Rows are points. To make a cloud, some directions were put in groups of two or more. Within a group, all points are equally far from the middle, so they leave a hole (a ring in 2 directions, a hollow ball in 3). The other directions are filled evenly. Then the cloud was stretched, turned, moved and blurred a little. Count the holes, and give their numbers of directions, smallest first.
(in the rows, 128 means zero)

Cloud:
[[182 113]
 [137  73]
 [ 78 111]
 [ 76 134]
 [108  78]
 [115 180]
 [ 77 140]
 [181 141]
 [170  90]
 [ 83 157]
 [139  73]
 [184 124]
 [151  76]
 [139 180]]
Holes: 1 (2)

Cloud, 13 rows:
[[122 122]
 [ 56  87]
 [112 199]
 [ 60  85]
 [147 120]
 [112 173]
 [ 85  49]
 [101 144]
 [116 128]
 [108 106]
 [ 75 103]
 [ 94 108]
 [ 79 142]]
Holes: 0

Cloud:
[[ 79 189 139]
 [ 56 141 118]
 [ 58 142 127]
 [ 59 141 129]
 [ 75 130 152]
 [123 204 124]
 [124 100  80]
 [ 73 105 115]
 [154 105  91]
 [174 159 113]
 [ 60 169 110]
 [ 58 142 103]
 [ 87 126 161]
 [168 104 131]
 [ 57 141 120]
 [114 106 162]
 [ 64 149 143]
 [ 66 143 146]
 [104 196  94]
 [ 96 173 165]
 [120 201 140]
 [ 83 133  73]]
Holes: 1 (3)

Cloud, 29 rows:
[[ 81  60  85  95]
 [147 142  30 149]
 [126 183 126  81]
 [105 197 117 156]
 [137 145  60 123]
 [ 91  83 119 178]
 [107 125  92  92]
 [123  70  79  68]
 [ 89 180 142  66]
 [121 131 132 140]
 [ 78  90 102  76]
 [ 83 145  70 157]
 [ 79 180 126  85]
 [168 158 138  81]
 [111 144  93 172]
 [103 143 102 188]
 [106  65  81 107]
 [144 151 103  39]
 [137 124 158  36]
 [153 117  88  83]
 [126 107 195  89]
 [ 81 145 129 176]
 [121 118  63 139]
 [112 193 103  78]
 [113 129  76 110]
 [128 144  42 171]
 [122  94 121 169]
 [157 155 146 150]
 [165 111 158 145]]
Holes: 0

Cloud (49 x 6):
[[106 107 240  81 138 143]
 [ 71 136 132 146 137 155]
 [148 173 173 147 147 162]
 [ 87  95 192 136 132 125]
 [ 88 100 158 168 169 138]
 [112 176 156  62  89 106]
 [ 96  97 131 123  43 158]
 [131 150 140 118 124  78]
 [109 157 132 111 154  90]
 [154 169 180  69 143 136]
 [138  77 173 114 133 127]
 [158  98 215 134 105 145]
 [ 88 137 190 102 126 198]
 [176  94 195  96 138 155]
 [ 83 177 181 108 133  70]
 [121 112 121  66  98 136]
 [ 97 133 185 145 126 191]
 [ 81 112 197  76 115 188]
 [152 139 155 103 104 122]
 [145 170 186 107 167 167]
 [ 64  88 147  76  75 176]
 [147 116 190  97  71 153]
 [122 167 145  60 150 210]
 [ 83 168 125  90 119  94]
 [133  91 233 110 158 154]
 [ 85 152 148 172 117 157]
 [ 93 153 135  88 138 230]
 [127  82 114 153  90 144]
 [135 152 171  81  81 101]
 [102  92 166 132 102 217]
 [157  71 147 144 145 140]
 [ 98 170 163  75 142 157]
 [125  84 212 159 137 119]
 [158  87 207 149 121 168]
 [ 57 161 119  69 129 125]
 [ 83 138 194 145 146 115]
 [ 50 128 160 113 124 129]
 [182 104 152 147 115 173]
 [129 162 132  76 119 152]
 [ 84 125 207  91 183 111]
 [ 51 111 107 166 145 134]
 [153 109 165 148 110  89]
 [ 79 176 196 134 125  72]
 [ 79 130 193  85 199  94]
 [ 84  78 136 176  77  97]
 [125 120  56 126 168 152]
 [109 163 150  77 156 186]
 [135  97 149  50 122 141]
 [126  71 146  64 124 224]]
Holes: 1 (2)

Cloud, 83 rows:
[[134 174 179  79 153  84 120 105]
 [164  84 186  94 118 145 140  75]
 [134 132 172 109  73 185 121  94]
 [134 143  68 144  90 168 137 182]
 [ 77 144 144 132 123 159 144 217]
 [152 163  75 146 166 105  89  79]
 [ 69 188 115 170 150 152  60 150]
 [129 135 126  61  71 118  84 167]
 [200 114 115 140 158 149  56 104]
 [ 80  70 154 134 194 137 156 142]
 [127 140 113 152 216 128 175 161]
 [185 109  99 123 188 138 171 112]
 [ 66  92 180 129 126 168 160 115]
 [ 87 137  75 121 179 110  54 164]
 [166 175  90  84 158 185 115 149]
 [ 86 150 184 137 144 184  81  76]
 [ 80 192 131 137 187 148 104 200]
 [107 129 190 132 147 153  30 106]
 [ 96 110 213 114 109 137 179 115]
 [103 143 164 124  64 159  85 177]
 [ 99  81 126  99 105 122 185  79]
 [ 64 212 124 162 116 110 130 137]
 [144  70 114 100 162 144  41  94]
 [168  73 151  91 169 151  58 110]
 [127 188 161  80 158 122  73  84]
 [141 165  96 134 151 172 107  43]
 [184 103 137 159 156 169 149 135]
 [ 65 174 141 177  88 146 125 105]
 [157  56 154  87 113 153 107  80]
 [102 163 173 124 137 149 193 188]
 [ 69  86 102  89 140 124 173 157]
 [ 69  95 130 159 113  92 163 127]
 [160 128 181 117 118 160  64  69]
 [141  82 146  76 163 117 111 206]
 [103  66 103 101  67 116 126 110]
 [145 134 120 133  66 143 114 204]
 [124 139 141 134 210 149  76 201]
 [151 133 137  75 166 117  54 184]
 [103  64 158  65 164 134 134 156]
 [ 56 131 169 103  70 100 125 138]
 [197 100 132 170 130 145 109 111]
 [109 167  60 140  99 187 142 125]
 [184 108 121 140 133 148  28 116]
 [124  97 144  85 183 138  89  52]
 [121 176 182  75 190 156  99 112]
 [157 131 157 123 172 200 104 159]
 [ 96 120  92 125 203 182 160  95]
 [126 138 149 101 162 156  93 222]
 [139 157 108 129 137 214 150 145]
 [191  85 125 105  93 118 165 143]
 [ 68  94 124 165 124 172 145 127]
 [145 147 110 151 192 122  42 179]
 [ 51 183 156 150 137 115  61 151]
 [136 114 151  44 165 103 149 135]
 [129 118 136 164 215  97  94 176]
 [155 104 173 103 108  91 131  58]
 [145 165  78 139  97 159  68 184]
 [ 61 139 146 119 196 157 157 188]
 [107 106  72 131  75  96 142 104]
 [105 168 134 179 187  89 100 173]
 [115 191 180 117 100 104 178 135]
 [158 194 150 122 113  96 146 165]
 [146 110 164 108 172  95  29 129]
 [127 163 123 169 166 135  30 167]
 [138 103 121  98 131 157  18 145]
 [ 67 163  94 154  95 154 167 159]
 [ 98 165  47 138  88 130 140 143]
 [136 162  81 135 168 151  97  48]
 [142 151 170  68 190 134  94  86]
 [134 226 103 137 142 114 119 151]
 [126 143 124 206 165 108 102 116]
 [148 111  92  97 201 142 120  62]
 [135 206 171  97 122 100  93 118]
 [196 103 159 119 108 102 157 141]
 [118 150 103  93  99  75  80  86]
 [ 53 154 145 121 171 194  93 117]
 [ 77  89 172 121  97 150 116  67]
 [162  59 183 118  94  95 122 142]
 [105 113 100  48  89 151 143 118]
 [131 174 137 158  65 167 134 111]
 [138  95 184 136 141  61  65 144]
 [108 177 161 123 159 124 102 223]
 [164  78 115 184 122 146 123 137]]
Holes: 2 (4, 4)

Cloud, 99 rows:
[[113 108 137 111 148 186 183 114 169]
 [126 118 101 177 118 111 103 241 166]
 [213 117 134 106  48 138 132 191  96]
 [ 65 166  91 107 179 126 103 115 184]
 [121 111 114 121  87 151 152 104 100]
 [134  87 162 121 182 140 135 161 199]
 [154 110 169 174 109  48 129 166 114]
 [107  45 135  51 110 150 137 124  51]
 [139  80 124  35  69 139 144 131  81]
 [157  94 110  51 173 203 104 130 107]
 [116 167 109 130  89 105 123 103 100]
 [176 130  80  74 154 140  71  61 131]
 [127  73 132 113  93 112  81 176 106]
 [166 111 219 176 102 126 136 111 181]
 [165  84  90 137 171  96 137 188 122]
 [225 157 114 134 186 226  88 110 125]
 [113 159  83 130 120 177  52 124 145]
 [121 212 175 121  99 121 192 117 143]
 [162 139  33  98 102 122 101 126 107]
 [152 109 124 113 228 130 120 117  56]
 [138  89 130 174 149 192 109 175 195]
 [ 61 147 120 169 117 107 185 166 136]
 [152 108 159  98 156 160 159 110  67]
 [110  93 102 121 171 130 136  87 108]
 [102  41 168 159 122 167 137 152  94]
 [139 148 114 100 185 111  88 107 141]
 [105 116 173 162  85 134 168 188 174]
 [136 118 160 178 130 115 139 117 113]
 [102  72 146  94 158 176 163  89 112]
 [ 91  76  92  92 140  84 102  87  79]
 [149 154  60 136 182 125 107 200 121]
 [125 161 171 145  92 176 103  99 181]
 [172 121 148 104 150 187 101  63  87]
 [ 92  77 169  67  68  90 163 163 151]
 [176 120 110 137  59 174 147 139  63]
 [131 203 137  61 104 115 118 106 163]
 [ 89 189 130 144 168 153 110 144 109]
 [136 146 163 106 142  60 122 111 165]
 [150  89 104  31  96 153 137 125 138]
 [155 142 159 132 171 125 127 183 111]
 [108  76 124  98 144 111 158  58  97]
 [130 187 106  45 188 117  86 131 103]
 [130 152 161 188 180 158 136 114 184]
 [157  97 153  53  73 115 125  84  38]
 [191 105  91  90 111 112 122 139 181]
 [177 125 117 108  88 138 149 125 104]
 [179 215  96 129 148 159  69  96 134]
 [ 85 101 184  73 151 137 173 119 149]
 [200 148 112 134 106 191 147 141 106]
 [138  96 110 162  98 125 159 111  95]
 [115 130 163  85 127  86 133  41 142]
 [ 69 132  48 130 136  68 126 158 169]
 [214 108 203 125  95 136 155 115 158]
 [221  75 138 111  58 113 104 164 165]
 [107 170 142 121 109  91 132 111 100]
 [164 112 120  40 192 182 112 158 103]
 [155 187 180 161  79 209 154 100 123]
 [190 142 176  41 147  58 168 101 160]
 [125 112 140 206 165 111 115 133 201]
 [182 130 152 126  66 154  90 169 100]
 [175 104 127 160  44 161 103 159 115]
 [ 88 167 117 158 158 155 176 107 156]
 [ 70 190 129 172 133 117 129 124 122]
 [ 77  98 104 141  43 171 169 145  99]
 [174 125  92  68 126 139  80  59 125]
 [129 132 174 103 211 112 152 139 152]
 [159  88 189 102 109 126 131 166  65]
 [126 112 163  83 138  33 171 113  66]
 [137  67 194 115 152 136 171 182 106]
 [133  46 177 118 110 121 184 175 107]
 [139 139 117  79  54 114 138 143 200]
 [ 93 101 146 102 154  70 131 199 209]
 [157 166 162 139 218 102 140 156  67]
 [115 155 193 189 114 142  95  66  83]
 [196 163  78  89 168  89 118 146 131]
 [182 142  69 126  82 160 120 127 183]
 [149 119 203 124  73 150 173  57 165]
 [116 120 155 171 133  77 169 200 148]
 [196 124 141 122 119 150  70 192 154]
 [153 111 130 176  83  72 136  67 126]
 [110 182 153  94 176  87 123  99 101]
 [167  61 124 138 148 156 107 211 103]
 [ 73 146  97  88 163 125 122 105  73]
 [140  71 120  75 118 145 162 149  99]
 [128 122 119 148  66  55 127  89  93]
 [ 95 109 129  82 185  86 146  60 147]
 [184 140 129 146 119  24 139 179 164]
 [109 173  81 130 108 141 123  70  45]
 [104 110  89 134 115 220 163 127  58]
 [134 187 178 146  59  93 173 145 160]
 [135 148 133 129  98 178 119 174 123]
 [158 136 192 204 122 105  99  77 131]
 [147 164 224 177 115  93 164  68 152]
 [156 112 177 101 115  59 138 156 190]
 [ 97  99 189 139 108 144 137  77 116]
 [161 123 166 186  98 182 126 134 144]
 [190 162  86  95 103 140 131 117 163]
 [172 151 157 121 182 191 152 185 100]
 [ 92 179 124  76 182 115 128 162 128]]
Holes: 0

Cloud (102 x 9):
[[111  92 111 120 131 144 187 211 110]
 [ 48  81 119 142 139 108  87 156 107]
 [143 129 139 131 140 131 168 152 186]
 [161  93  64 114  91  47 150 192 149]
 [124 100 167 140 182 108  91 166 115]
 [144 134 209 109 183 160 116 162  87]
 [121 106 169  92  81 169 178 144 103]
 [114 102 120 120 118 159 194 147 105]
 [ 68 132 134  92  69  82 117 115 149]
 [173 133 126 137 185 106 146 181 141]
 [162  80 110 102  85 125 211 188 146]
 [159  79 101 168  82  78 162 123 178]
 [147 142  95 147 107 151  83 149 100]
 [147 122 119 107 137 136 178 146 177]
 [ 99  64  56 177  72 106 169  97 113]
 [ 85  72 140 139  73 150 148 117 132]
 [ 98 130  89 162 165 149 132 116 131]
 [160  87 135 176  96  92 121 112 166]
 [183 127 104 113 156 198 178 109 104]
 [106 121  53 126  93 124 156 108  91]
 [125  87 175 169 156 182 139  87 124]
 [149 154  78 127 124 107 114 158  99]
 [ 94 159 136  99 162 132 124 152 128]
 [113 146  88 161 185  57 181 174 116]
 [ 75 124  95 220 147 172 168 139  99]
 [119  58 180 113  89 135  94 149 122]
 [ 94  76 150 129 102  74 199 173 146]
 [101 103 143 119  98 165  99 127 148]
 [146 121 126  89 151 153 184 112 124]
 [131 115 109 186 150 130 159  68 165]
 [130  72 135 125 145 187 218 193  99]
 [116  99 120 149 164 178  89 162 161]
 [120 116 119 150 120 119 150 122  81]
 [172 135 148 187 104 108 138  84  71]
 [ 99  80 148 132  71 147 138 119 156]
 [ 83  80  99 154 125 124 116 117  95]
 [120 108  64 137 161  78 196 152 106]
 [ 52 131  88 115 125 131 176 153 108]
 [134  92  51 167  89  67 205 158 100]
 [165  47 131 100 130 126 142 116 112]
 [130 133 122 178  97  96  92 105  67]
 [ 94 118 125 106 110 159 118 204 120]
 [142 116  74 106 133 117 149 117  97]
 [106 170 111  81 114 157 120 207 123]
 [ 85 159 100 113  93 136 146 173  84]
 [ 87  58 111 123 118 129 174  84 107]
 [119 119 162  99 131 117 109 204  91]
 [ 72 165 118 179 190 106 155 141 130]
 [113 178 138  60 151 166 149 211 106]
 [141 127  83 164 122  77 140 168 157]
 [ 93  90 166 170 170 143 126 192 144]
 [ 83 122 120 179 126 112 178  89 160]
 [ 73 159 122 107 128 154 164 160 111]
 [204 107 116 136 108 140 138  90 101]
 [161  86 162 160 198 122 183 156 129]
 [ 40 109 110 149 187 146 117 127 106]
 [142 100  86 139 148  63 185 181 149]
 [ 52  75 149 145 112 137 160  85 139]
 [ 97  70 146 173  79  98 150  78  98]
 [106  62 124  97  90  65 187 142 121]
 [134 122 180 145 116  87 155 121  65]
 [ 73 113 134 155 106 163 190 160 116]
 [104 143  66 176 143 118 112 154 148]
 [135 162 138 166 151 223 102 112  89]
 [143 151 143  85 158 130 192 159 148]
 [116   7  88 149 111 104 154 149  86]
 [147 117  78 107 125  36 127 132  78]
 [177 128  97 142 119 108 131 149  98]
 [100  79  81 195 183  39 128 146 136]
 [131  84 179 129 126 112 123 191 111]
 [185  68 129 116 129 101 120 121  45]
 [134 119 160  54 154 110 177 155 137]
 [ 67 104  92 160 161 129 141 101 118]
 [ 47 100 105 131 192 130 180 123 106]
 [135 116 156 134 104 103 140 114 107]
 [174 112 135 151 198 140 190 162 105]
 [152 159 133 130 189 189 118 172 111]
 [ 98  69 142 164 182  80 188 108  88]
 [107 182  94  93 161 110 165 158  98]
 [139 156 154 115 191 151 148 139  73]
 [120 130 107 215 117 180 173 168 138]
 [ 93 125 175  76 130 118 187 162  93]
 [ 78 131 141 138 112 164 206 111 108]
 [ 70 105 167 166 157 156 119  78  68]
 [109 108 187 129 108 112 163 182 112]
 [118 103 106  94 180 140  74 114  78]
 [129 106 129 157 152 118 190 113 107]
 [ 87 120 126 103 179  85 173 151  73]
 [188 104  86 155 157 141 178 110 132]
 [198  93  61 127 119 114 139 199 121]
 [105  79 115 109 149 133 172 210 169]
 [128 119 151 165 101  78 212 187 128]
 [145 172  95 176 182  83 158 165  85]
 [106 104 139 144 142 109 193 188 144]
 [128  75  69 143  95  90 145 182  81]
 [126  91 179 129 164  98 199 130  80]
 [154 129 118 188 113 132 140 224  97]
 [115  74 134 169 145  85 196 117  53]
 [ 69 108 133 114 127 109 154 204 103]
 [118 168  80  72 103 153 142 185 119]
 [127 127  56 129 149  59 143 187  97]
 [132 183 112 134 145 129 135 168 129]]
Holes: 0
